Each row is a point. The ring and each string are closed loops that go straight from each point to the next, and from the last back to the first. Before rounding, they use only three directions, however many columns there are. Count how often each string passes through the ring. Passing back the other way cancels.
(in the rows, 128 means zero)

Ring (10 x 3):
[[186 187 108]
 [158 203 112]
 [115 200 114]
 [ 94 184 110]
 [ 81 146  97]
 [ 99 105  89]
 [129  87  92]
 [164  88  98]
 [195 111 102]
 [203 155 104]]
String (21 x 3):
[[107 150 144]
 [ 74 166 140]
 [ 53 189 106]
 [ 70 196  80]
 [117 170  84]
 [106 189  82]
 [133 164  88]
 [126 170 119]
 [113 198 151]
 [111 227 143]
 [123 224  97]
 [126 220  88]
 [138 170  86]
 [132 169 117]
 [108 196 161]
 [ 99 196 154]
 [ 98 182 152]
 [ 74 198 135]
 [ 73 196  95]
 [ 91 180  79]
 [112 163  90]]
Times through: 3

Ring (7 x 8):
[[151 148 184 130 139 137 143 124]
 [113 184 168 141 140 137 133 126]
 [ 62 185 133 158 135 145 120 137]
 [ 43 143 115 166 129 159 116 146]
 [ 81  79 116 156 123 164 125 149]
 [119  67 129 142 123 157 132 144]
 [158  89 162 129 130 145 142 132]]
String (7 x 8):
[[ 39 219 142 166 141 146 117 134]
 [ 82 174 183 155 146 156 134 129]
 [ 93 145 160 151 137 153 132 134]
 [ 91 140 141 150 132 150 127 137]
 [ 78 134 161 158 138 163 131 137]
 [ 23 154 130 175 136 169 117 146]
 [  7 197 103 176 132 153 107 146]]
Times through: 0
String (7 x 8):
[[122 111 163 141 134 153 138 134]
 [141  93 117 131 119 137 130 140]
 [161  83 111 123 115 131 131 139]
 [141 119 126 130 123 132 130 136]
 [186 131 170 115 132 124 144 123]
 [183 128 218 122 145 141 155 118]
 [157 105 215 133 145 158 154 124]]
Times through: 1
